Every row gives one point. Each copy is the shape, with its points in the same order, turned, moved and blurred by noise. Say if it was mirrored as well.

Shape (6 x 3):
[[ 43 -59 -19]
 [-15   8 -50]
 [  9 -13 -38]
 [-15  20  17]
 [-31  47 -60]
 [ 59   2  24]]
Copy 1:
[[-15 -70 -14]
 [-40  26 -17]
 [-27  -3 -15]
 [ 27  33   6]
 [-49  70  -5]
 [ 11 -34  48]]
Copy 1 is: mirrored
Copy 2 (6 x 3):
[[ -3 -29 -67]
 [-41  43 -22]
 [-21  19 -35]
 [ 12  21  20]
 [-44  79  -8]
 [ 55   4 -30]]
Copy 2 is: only turned
Copy 3:
[[ -3 -79 -46]
 [ -8  14 -46]
 [-11 -16 -47]
 [-25   2  18]
 [-25  56 -45]
 [-64 -62  -5]]
Copy 3 is: mirrored
Copy 4, 6 rows:
[[ 32 -53 -42]
 [  0  28 -47]
 [ 19  -1 -44]
 [-23  20  30]
 [ -2  74 -36]
 [ 39 -25  27]]
Copy 4 is: only turned

Shape:
[[-73 -39 -60 -42 -12  11]
 [-37   8  -5   7  29  15]
 [ -8  36   7  26 -30 -16]
 [-62 -44 -42 -45 -21 -26]
 [ 16  35  74  35  -2 -46]
 [ 24  17 -10  21   2 -36]
 [-61 -12 -24 -25  -9   8]
 [ 14 -14   0 -35  18  -7]
 [ 31  28  38  30 -30  12]
 [  8  53   5   7  22 -20]
 [-57 -25 -71 -40   6   8]
 [ -2 -41 -35  27  50 -12]]
Copy 1, 12 rows:
[[-57   4 -44 -36   4  95]
 [-11  30  -6   8  30  37]
 [-28   3   4  22 -25 -17]
 [-67 -14 -29 -53   4  72]
 [-11   3  73  14  14 -50]
 [ -9 -14  -9   4  18 -28]
 [-41  13 -12 -18  -3  59]
 [  9  -7   0 -44  20  22]
 [ 23   0  40  33 -29 -25]
 [ -6  36  -2  -1  16 -36]
 [-34   1 -63 -29  13  81]
 [ -2 -18 -27  13  81  31]]
Copy 1 is: only turned
Copy 2 (12 x 6):
[[ 34  49   2  41 -17  77]
 [-35   9  -8   6   7  19]
 [-27  20 -32  17 -10 -46]
 [ 34  60  27  62 -19  42]
 [-59  -9  23   2  -3 -94]
 [  5  21 -10   9  24 -57]
 [  5  37   3  37 -20  36]
 [ 17  19  30 -18  12 -11]
 [-24 -26 -17 -18 -33 -69]
 [-30  25 -20 -19  15 -51]
 [ 33  49  -5  45  13  69]
 [ 12 -13  13  21  65  13]]
Copy 2 is: mirrored
Copy 3:
[[ 30 -67 -56 -22 -46 -26]
 [ 31 -11  -6  15   6 -42]
 [ 14  44  18  14 -40 -20]
 [  4 -60 -33 -46 -51 -17]
 [ -7  60  81   7   3 -14]
 [-16  47  -4   2   0  -7]
 [ 38 -40 -20 -11 -37 -32]
 [ 20   0  -6 -32  21  10]
 [ 32  55  36  28 -12  22]
 [ 18  57   6  -7  12 -38]
 [ 29 -50 -70 -25 -29 -33]
 [-27 -21 -38  21  36 -14]]
Copy 3 is: mirrored
Copy 4, 12 rows:
[[-11  50 -47  54 -75  22]
 [-18  39  -7  37   4   7]
 [-46  11  -5 -20   1 -36]
 [ 13  44 -44  31 -78  -6]
 [ -4  10  48 -32  43 -73]
 [ -5  -2 -31 -14  25 -39]
 [-20  47 -16  26 -51  13]
 [ 34  36 -21  -8   6   0]
 [-20  -4  28 -47  27 -14]
 [-21  44 -13 -11  44 -30]
 [-14  54 -65  47 -54  20]
 [ 19 -17 -27  61  16   0]]
Copy 4 is: mirrored

Shape (11 x 8):
[[ 15  32 -15 -52  -2 -59  55 -40]
 [-43  16 -66 -56 -10  -9 -42  -8]
 [ -4 -13 -57  24   2   7  55 -20]
 [ -6 -42 -41  39 -27 -19  38 -34]
 [ 28  37 -60  18  -9 -53  46   0]
 [ 30 -45  26 -26  59   5  -5  -2]
 [-87  -2  21  37 -30   0   8  40]
 [-23  26  51 -10  27 -13 -54 -31]
 [ -3  -3 -78 -27  19  -2  39 -51]
 [-12  37   3 -19 -26  50 -41  24]
 [ 32  55  27  48  53  23  -7  21]]
Copy 1 (11 x 8):
[[ 18   3  13 -28 -23 -65  83 -49]
 [-21   5 -85  -8 -64 -15  16 -33]
 [ 17 -47 -23  29  27 -17  44  -9]
 [ 11 -68   6  32   6 -16  12 -30]
 [ 24 -27 -17  16  -6 -92  50   3]
 [ 37   6   5 -77  10  19  -9  -4]
 [-87   7   8  33   9  -9 -34   0]
 [ 10  70  -1 -26 -21 -14 -42 -50]
 [ 34 -32 -56  -1  -3 -10  66 -43]
 [-12  57 -27  17 -47  16  -6  31]
 [ 44  66  -4  -1  39 -36 -26  40]]
Copy 1 is: only turned
Copy 2:
[[ 41  33  34 -49  24  -2  52 -40]
 [ -4  19 -46 -86 -10  43  26  -5]
 [ 14 -13 -37  20 -18  -4  72 -51]
 [ 11 -28 -21  -3 -48 -38  48 -38]
 [ 12  66 -28  -1   0 -30  58 -56]
 [ 79 -35   6  25   6  25  -5  12]
 [-54 -13 -12  11 -15  -7  61  69]
 [-10 -21  37 -24  14  29 -34  19]
 [ 45  -9 -32 -39  -2  20  53 -74]
 [-27  23  -1  -4 -50  75   8  13]
 [-23  24 -12  76  27  28 -32  -4]]
Copy 2 is: only turned
Copy 3:
[[ -7  64 -31 -20 -39 -21  44 -70]
 [ -1 -35 -10  16  46 -86  54 -29]
 [-11 -11 -64   9   2  23  51   3]
 [-10 -29 -76  21 -34  14  11 -13]
 [ 41  40 -70  12 -16   0  40 -17]
 [-39   6  42 -32  25  30 -15 -40]
 [-36 -28   9  54 -39 -39  41  62]
 [-48  29  53  66  17 -16  -8 -32]
 [-15   7 -60  -6  22   5  65 -50]
 [ 15 -30  48  57  23 -19  44  -6]
 [ -2  54  41  59  48  57  18  16]]
Copy 3 is: mirrored
Copy 4 (11 x 8):
[[ 18 -10 -29 -73  -9 -62  43 -17]
 [-34  15 -37 -36 -20 -10 -62 -25]
 [  3  12 -29  20 -46 -24  47 -54]
 [-22 -12  -6  43 -51 -56  40 -51]
 [ 39  34 -21 -14 -53 -77  29 -18]
 [ 22 -24  34  14  42   4  16  -5]
 [-44  13  70 -10 -93  22   3 -23]
 [-56  28  46 -38  25 -11  -3  27]
 [ -9  10 -64  -8  -3 -36  23 -63]
 [-31  22  -4  -3 -46  37 -20  50]
 [ 26  76  44  16  -1  12  37  30]]
Copy 4 is: mirrored

Shape:
[[-63  38 -18  35 -69  13 -30   3  -7]
 [ 24  13  12 -50   8  39 -19  30 -51]
 [ 15 -21  55   1 -71 -52 -15 -31 -30]
 [  8 -20  24 -41  16  36  48 -33  38]
 [ 27 -36 -20 -28 -54  29  22  40 -15]
 [ -1  27  13 -63 -35 -41 -16  40  17]
 [-51  -5  -8  41  35 -50 -33 -17 -24]
 [ 23   1 -43 -17 -33 -59 -13 -29 -34]
 [-60   3  47  -3  30 -32  58   8 -58]
 [-41   0 -10 -55  15 -49 -35 -31 -37]
 [-48  31 -26 -38  35   7 -12  -3 -67]
 [-26  39  35  18 -16   0 -37   4  18]
 [-74  28  -1  22 -36 -27   5 -43  31]
 [-21 -37 -46  26   8  39 -12 -23  17]
 [  1 -28 -35  38  18 -24  25  53  23]]
Copy 1, 15 rows:
[[ 14  23  -5  34 -41  39 -54  51 -38]
 [ -6 -51  33 -29 -18  -7 -24  45  69]
 [  1 -19  22  36 -79 -47  24 -10 -12]
 [ -6 -10   4 -27 -17  57  66 -11  68]
 [ 29 -59 -34 -17 -66  14   9  54  54]
 [ 30   0  -5 -66 -47 -30 -17   9  11]
 [-20 -20  11  22  45  -2  -3  14 -60]
 [-13 -23 -53  22 -24 -43 -18 -13   8]
 [-47   6  28 -23  13 -31  67  80 -15]
 [-64 -25  -4 -29  -2 -23 -23  -8 -18]
 [-63 -19   9 -29  30  -1 -31  56  22]
 [ 34  21  49   3 -13  22 -20  11  -7]
 [ -7  55  -9  13 -24  40   8  -2 -53]
 [  7 -42 -26  21  10  85   2  18  10]
 [ 64 -36 -39  -8  34  19  39  42 -10]]
Copy 1 is: mirrored
Copy 2 (15 x 9):
[[-95  30  31  -9 -33  15 -48 -30  -4]
 [ 31  23   2 -40 -13  51  16  16 -35]
 [  7  -1  80  13 -64 -50 -28 -10 -54]
 [ 15 -37  60   6  39  -2  46  -5  44]
 [-24   2  19 -24 -59   4  50  39  14]
 [ -6  46  21 -59 -18 -47  23 -27 -15]
 [-62 -31   9   7  47 -21 -55   4 -58]
 [-23 -28 -15   5 -41 -45  11 -32 -56]
 [-44 -18  93 -19  47   8  17   7 -81]
 [-10 -41   7 -50  10 -12 -15 -52 -60]
 [-31 -16  -2 -38  35  55   3 -25 -72]
 [-32  42  45   3  20  -6 -50 -14   1]
 [-83 -10  52   8  11 -28 -30 -65   4]
 [-50 -49 -13  13  15   7 -27  19  28]
 [-69  -1  -8  -6  27 -47  23  63  -5]]
Copy 2 is: only turned
Copy 3, 15 rows:
[[-63  50 -16  71 -19  -4 -26 -21  21]
 [-11  54   8 -11  14  55  -9  30 -68]
 [ 24  -4  46  43 -56  12   3 -52 -30]
 [ -5 -14  -3 -51   1  49  52   3  15]
 [ -3  10 -29  13 -57  32  13  53 -38]
 [ -6  47  58  -6 -45  22 -40  35   8]
 [-48  -7  29  16  35 -61 -37 -35 -14]
 [ 29  40   2  -8 -39 -47 -20 -20 -22]
 [-72  14  74   3  13 -21  60  -1 -51]
 [-38  41  31 -43 -17 -29 -39 -43 -36]
 [-68  75   5 -27  29 -17 -15  -9 -47]
 [-33  19  38  44  21  26 -32 -22  16]
 [-56  18  13  28 -14 -26   3 -57  56]
 [-36 -23 -62  -2  22  -7  -8  -1  10]
 [-22 -30   7  12  12 -43  -4  74   7]]
Copy 3 is: only turned

Shape:
[[ 41  19 -24  20  36  61  11 -50   7 -14 -25  29]
 [-20  20   5 -53  19  15 -12  -4  -6 -12   8  16]
 [ 30 -33  25 -17 -53  -4 -15  21 -44  30 -24 -56]
 [  0 -12 -12  13  12  -2  14 -11  11  31  26 -23]
 [ 10 -58  41 -21 -23 -23  43  10 -24   1 -40 -55]
 [ 17 -22 -25 -15  31  15 -11 -12 -41 -26  -4 -14]
 [-17 -22  39  21   1  22 -15   8 -40   9 -25  -4]
 [-39 -42  16  -2  -4 -13  50 -48  15  45 -45 -47]
 [-22  11  -2 -16 -27 -21  36 -45  -1  27  -8 -71]
 [  8 -17  39  16  -8  10   4  48 -48 -44   3 -19]
 [ 11 -53  54 -39   3 -25  13  14 -38  25  -8 -56]
 [ 42  40   1  40  72  11 -26 -50  18  -2 -23  -4]
 [ 64  10  25  34  22  29   3 -57  38 -17   3  28]
 [ 40  30 -28  16  54  24  22 -41  -7  33  20  37]
 [ 40  32 -45  41  57   7   7 -34  32 -17  -5  33]
 [-21 -32 -23   3  11  -2  -3 -82  16  17  20 -23]
 [ -9 -22   6   2 -29 -71  22 -69 -17  37 -25 -14]
 [ -9 -10 -41 -27  19   9 -33  19  23   5  -2  19]]
Copy 1, 18 rows:
[[  1  26   0  13  23  43  -7 -62  43  -5  24  41]
 [-30  -7   6 -30  44  25 -17  -2 -24   3  25 -10]
 [ 62   3  -6 -31 -22  -5  -4  20 -10  29 -35 -64]
 [ -4   1  -8   7  25 -25  16  11  47  17   6 -19]
 [ 59 -63 -21 -40   7  -8  43   4  -9   7 -35 -31]
 [  6 -25 -34   4  33  39 -22 -29   7   2  15 -30]
 [ 14 -19  32  12  13  14   2 -25 -21  34 -31 -29]
 [  0 -30 -22 -39  12 -55  55 -36  20  15 -45  -2]
 [  1  11 -34 -38   5 -58  39  -2   8 -19 -12 -25]
 [ 33 -38  23  21   7  53  19  27 -26   3   3 -45]
 [ 61 -45  -3 -40  42 -20  19   7 -14  13 -26 -67]
 [  2  34   8  36  70  18 -19 -46  47 -38 -22  27]
 [ 32   6  49  13  18  18  -9 -43  65 -30  26  36]
 [  2  34  -9  24  59 -10 -15 -35  38  22  47  41]
 [ -9  16 -16  47  43  22 -20 -13  66 -17  22  61]
 [-34 -20 -16 -11  22 -51  -2 -51  55 -12   8 -28]
 [ 26 -32 -24 -10   0 -95  -5 -25  -2 -20 -27   7]
 [-40  -8 -13 -18  36  26 -45  19  25  28  -7  -1]]
Copy 1 is: only turned
Copy 2, 18 rows:
[[ 43  -2 -12  -2  54  28 -27   4   8  68  39 -33]
 [-16 -16 -12 -69  29 -19  -3  -2   5  31   2  19]
 [ 11 -39  22 -49 -50 -20  39  37  -4  10 -50 -53]
 [ -4  -8  12   6   9 -23  35 -11  34  29  -1 -11]
 [ 21 -32  24 -32   3 -61  56  38 -31 -14 -34 -52]
 [ -4 -30  22 -22  34   4  -1 -22 -24  40 -23 -24]
 [-26 -10  18 -16   4 -31 -20  48  -6  32 -25 -36]
 [ -2 -23  -7  -3  22 -86  77  24  10  29  16 -63]
 [-17  -8   3 -39  -9 -34  80 -13  20   7  28 -57]
 [-10  -5  41 -34  14  -2 -19  34 -18 -32 -48 -23]
 [  8 -42  54 -55  -2 -66  50  20  -3   5 -50 -29]
 [ 31  18  15  -4  39 -16 -48 -39  45  68  15 -61]
 [ 62 -26  14   5  30  -1 -58  -6  32  30  59 -31]
 [ 25  15  28   7  30  14  -5 -26  18  82  41  10]
 [ 48  33  -9  21  43  13 -37 -52  18  49  34 -15]
 [-24 -53  -6  17  12 -32  36 -32  23  41  33 -30]
 [ -7 -16   7  -4 -36 -81  53 -16 -27  25  41 -49]
 [ 12 -16 -48 -24  15  -8   2 -23  12  44 -35  23]]
Copy 2 is: mirrored
Copy 3 (18 x 12):
[[ 17  38  23  -5  48  42  -1 -29 -13   0   6   4]
 [-38  -6  34 -19  -1  -7 -28  28 -17 -33  10   2]
 [-14 -10 -27 -14 -75  -2 -54   7   6  34 -59 -24]
 [-22 -29  -2  -2  -5  -5  -6 -14  21  38  25   8]
 [-26 -28 -11 -27 -47 -35   9  -5  15  29 -85 -43]
 [ 14 -31   0 -16   7   1 -29  -5 -28 -16  -4 -33]
 [-37 -15  -9  36 -32   6 -21 -20 -30   2 -43  11]
 [-74 -18  14 -32   1 -38  -8 -62  37  43 -45 -12]
 [-58  12  -4 -29 -21 -44 -29 -32  24  47  -2 -39]
 [ -4 -25 -30  35 -49   1  19  24 -22 -21 -20 -26]
 [-23 -49  11  -4 -50 -33 -26  24  -1  39 -64 -41]
 [ 34  42  32  38  51 -23 -25 -33  -2  22  11  20]
 [ 40  44  63  24   3  24  16 -31   8  15   8  19]
 [  5  11  29 -11  53  32  -1  -6 -30  41  38  30]
 [ 35  33  10  -6  55  -4  22 -34   0   4  41  31]
 [-27 -25  44 -27   2 -16 -38 -75  16  24  29 -14]
 [-35   2  18 -48 -36 -62 -14 -66 -14  60 -18  -2]
 [ -2 -21   0 -33   9  -3 -41  12  15 -34  12  40]]
Copy 3 is: only turned

Shape (18 x 12):
[[ -3  79 -78 -10  30 -70  -4  44 -25  62 -27   4]
 [ 13 -10  56 -57   7   2 -68 -10 -17   4 -21 -19]
 [-23  29 -61   8  36 -46  60  18 -28  21  26  24]
 [-10  33   4 -39  22 -61   6  28 -72 -26 -58  -5]
 [-27 -30 -42  10 -42  -1  14  -3  47  -1   4  44]
 [-26  29 -79  -6 -32 -47  41  28 -55  45   9 -13]
 [ 36  15  10  47 -51  27 -33 -32  24 -19  20  79]
 [-33  -6 -57  13 -34 -49 -23  16 -23   2  57  24]
 [ 52 -14 -29 -17  19  12 -52 -17  10 -55 -42 -25]
 [ 19  10  40  68 -33  20 -54 -20  27 -36  45  -6]
 [-35 -30 -15  34  -5 -22  -7 -26  66  -2  20  23]
 [ 40 -12  13 -10  25  34 -18   2  -8   0 -19 -40]
 [-22  63  -8 -38  17  11 -28  -2 -48  -2 -23 -26]
 [-39  30 -66  23 -22 -66  35  59  21  11  19  -3]
 [ 48   2  35 -54   9   6 -49 -76  33 -52  14 -38]
 [ 46 -45  21 -16  45 -21 -56 -32   0 -11  12 -32]
 [ 42  11  24   4 -32  35 -36  28  45 -36  70  43]
 [-17  16 -19 -27  52   9 -51   7 -32 -21  -4 -10]]
Copy 1, 18 rows:
[[ 14  16  29 -28 -81 -44  49 -60  83 -30  -4  67]
 [-35  -2  32 -19  -7 -11 -37 -18  15  32 -21 -56]
 [ 34 -13   4 -15 -47 -18  71 -43   1   1   1  91]
 [-45 -63   1 -19 -53 -41 -12 -61  30   3   4  38]
 [ 14  25  14  49  -6  30  45  37   4  -5  42  37]
 [ 39  -2 -30   9 -54  -6  63 -58  71   9   6  64]
 [-16  48 -15  -2  -8  55 -15  39 -33 -75  15   7]
 [ 13  -6 -15  33 -72  49  65  -8  22  -7 -26  26]
 [-78  20   9  28  25 -51  21  -7   8 -28 -10 -20]
 [-26  77 -38  21 -41  17  -9  27 -60 -24 -20 -28]
 [ 24  43  35  62 -38   8  30  20 -41  -2  26  19]
 [-25  23 -10 -17  19 -56   8 -12  -4  10 -11 -31]
 [-28   6   1 -17 -21 -29 -35 -35  51  24 -48  35]
 [  9  31  -6  28 -91  -2  75 -25  24  16  32  76]
 [-63  43  26  39  34  -1 -27 -54 -49  -4 -39 -38]
 [-21   4  36  12  -4 -38  22 -26 -45   2 -37 -69]
 [-50  76  -6 -33  -9  70  30  31 -40  -5  -3  -2]
 [-30  -4  21  -7 -22 -35  11   4  17  15 -66  18]]
Copy 1 is: mirrored
Copy 2:
[[  5  55 -57 -21  17 -12 -35 -14  37  80 -95  58]
 [ 46  51  -4 -46 -40 -41  49 -40  56 -27   1 -28]
 [ 23  16 -20 -23  57   3 -48  16   1  41 -29  63]
 [ 46  45  24 -16  25 -16   9 -24  87 -22 -75  53]
 [-40 -50 -19 -33  17 -13   6  37  23  21   9 -12]
 [-26  -4 -25  13  26 -62 -55 -11  17  42 -56  76]
 [ -5 -13  23   6  -7  -7  52  47  30  87  44 -50]
 [-16   5 -35  22  64 -33 -36  19  22  27 -10 -23]
 [ -4  20  16 -27 -33  48  15 -52  84  12  15 -27]
 [ 17   9  34  41 -24  11  36  -6 -19  21  49 -77]
 [ -7 -31 -17 -32 -12   5 -24  52 -13   9   4 -51]
 [ 24  22  23 -51 -21  11  21 -67  26   6  22   2]
 [ 20  80 -18   1 -17 -15  21 -18  50   4  -6  47]
 [-19 -27 -51  18  55   9 -30  10 -13  33 -79  17]
 [ 71   2  -7  -3 -69  24   5 -32  77 -12  64 -42]
 [ 55  20  19 -53 -21   9 -15 -53  55  -2  27 -62]
 [ 20 -22 -16   8  20  10  81 -11  15  48  42 -55]
 [ 21  77 -11 -27  13  23   0 -34  48 -18   6  15]]
Copy 2 is: mirrored
